Each row of a before or after table is a point. One or more steps were done to the points. Then noise was added and the rows were shuffled. The steps act on columns, c1 being the first. What was done? A step turns or swaps two columns, mirrors them in a line or flattens them onto one, adds a multiple of one to another, or multiplies or shifts one. Angles are multiples of 10 degrees, from the lower column toward the higher: turns from -170 to 170, lines from 10 to 170 but not 90. Use the fewest steps. Two steps may share a column if one is a turn and the other turns, adds or multiplies; they go together, in the order done. Otherwise the lowest column goes first.
(in the rows, 128 means zero)

Before (13 x 2)
[[182 226]
 [ 85 118]
 [134 104]
 [152 121]
 [ 92 183]
 [215 127]
 [165 137]
 [209 140]
 [125 117]
 [153 112]
 [125 120]
 [109 130]
 [ 93 121]]
After (13 x 2)
[[148 143]
 [150 141]
 [134 118]
 [116  87]
 [ 61 123]
 [155 205]
 [136 166]
 [133 125]
 [152 122]
 [119  96]
 [170 199]
 [ 63 225]
 [116 117]]
Steps: turn c1 and c2 by 60 degrees

Before (12 x 4)
[[ 95 131  88 138]
 [ 98 164 181 144]
 [143 113 206 127]
 [177 185 115 142]
 [ 98 121 205  57]
 [137  71 114 143]
 [160 184 185 103]
 [ 87 164 181 152]
 [ 84 185 129 135]
 [164 130  98  53]
 [ 92 157 184  95]
 [118 119 144 149]]
After (12 x 4)
[[ 59 174 168 182]
 [139 168 120  86]
 [ 66  93 106 176]
 [117 124 139 103]
 [149 166  87 192]
 [133  74 173 151]
 [ 76  85 170 131]
 [176 122 154 126]
 [129  70  79 146]
 [ 49 144 128 127]
 [ 85  88 178 122]
 [ 79 122 179 171]]
Steps: mirror c1 and c3 in the line at 130 degrees; turn c2 and c4 by 150 degrees

Before (13 x 9)
[[126 139 166 100  95 122 117 126 104]
 [103 133 139 131 100 138 112 119 111]
 [107 151 141 113 118  51 109 108 118]
 [ 89 132 165  98  97 122 143 112 103]
 [155 142 165  87 187  86 145 136 104]
 [135 114 162  19 114 108  95 128 165]
 [ 92 102 157 134 102 101 112 148 106]
 [ 95 139  99 125 144 105 122 138 107]
 [113 147 125  91  94 111 139 106 128]
 [112 145 144 114 113 116  96 137 106]
 [122 125 166 124 103 134  93 117 192]
 [171  94 157  93 137 113 130 216 122]
 [170   7 152 119 107 117 137 104 107]]
After (13 x 9)
[[167  12 210 127 111 119 129 100  89]
 [173  91 217 113 138 114 105 214 112]
 [ 83 133 226 124 100 127 119 114 106]
 [124 137 233 114  94 127 109 129 108]
 [118 111 222 114 104 132 105 119 192]
 [111 153 196 111 118  54 111 107 121]
 [103 136 199 124 102 141 118 113 111]
 [156 143 224 123 185  86 123 129 107]
 [133 100 222  85 115 109  51 129 167]
 [115 152 206 106 110 115  97 138 117]
 [112 146 179 121  98 108 120 108 124]
 [ 89 141 149 118 144 104 120 136 110]
 [ 92 109 211 123 102 110 116 151 101]]
Steps: turn c2 and c9 by 10 degrees; shift c3 by 60; flatten c4 and c7 onto the line at 60 degrees

Before (13 x 12)
[[169  84 154 208 133  63 107 128  63 179 138  96]
 [109 127 157 135  90 158 122 184 145 170 167 113]
 [ 97  87 110 181 116  71 187 120  82 207  86 122]
 [100  89 196 142 133  57 168 153 140  63 174 172]
 [148  66  75  91  39  99  61 103 249 104  94 153]
 [ 83 164 157 220 117 174 118 178 117 152  73 137]
 [128 152  99 158  99 130  90 144 108 126 164 100]
 [159 117 121 167  65 175 153 190 149  81 138  93]
 [109  83 106  77 112  91  99 188 135 127  92 140]
 [153 145 156 142 177 101 185 115 152 135 144 125]
 [ 73  92 123 102 108  92 130  97 183 180  72  58]
 [139 164 101 210 154  88 194 184 189 134 127  95]
 [ 96  81 128 152 166 167 128 131 131 167 173  84]]
After (13 x 12)
[[ 78  94 127  86 170 141  97  52  83  62  79  92]
 [121 124 131 102 177  86 117 141 129 103 164 119]
 [ 89 158 123  98 154  79 127 135 211 136  66 130]
 [146 158 126 134 151 136  94 103 171 134 162 103]
 [101  93 139 143 142 129 150  81 188  33  83 162]
 [125 171 120  30  97 161 145 147 169 106 130 142]
 [131 138 130 100  77 147 157  76 130 116 146 147]
 [184 116 130  93 181 111 114 153 150 185 152 123]
 [107  87 135 142 143 154 125 138  82 102  98 127]
 [179  82 143  45 208 170 118  60  41 132 101 109]
 [ 84  83 131 123  91  74 104  83 153 124 176  93]
 [101  80 134 113 125 224 172 102 126 139 179 177]
 [162  86 132 146 108 157 103  80 235  49 142 106]]
Steps: mirror c1 and c5 in the line at 170 degrees; flatten c2 and c3 onto the line at 170 degrees; turn c4 and c9 by 120 degrees; turn c6 and c10 by 150 degrees; flatten c7 and c12 onto the line at 50 degrees; shift c8 by -40
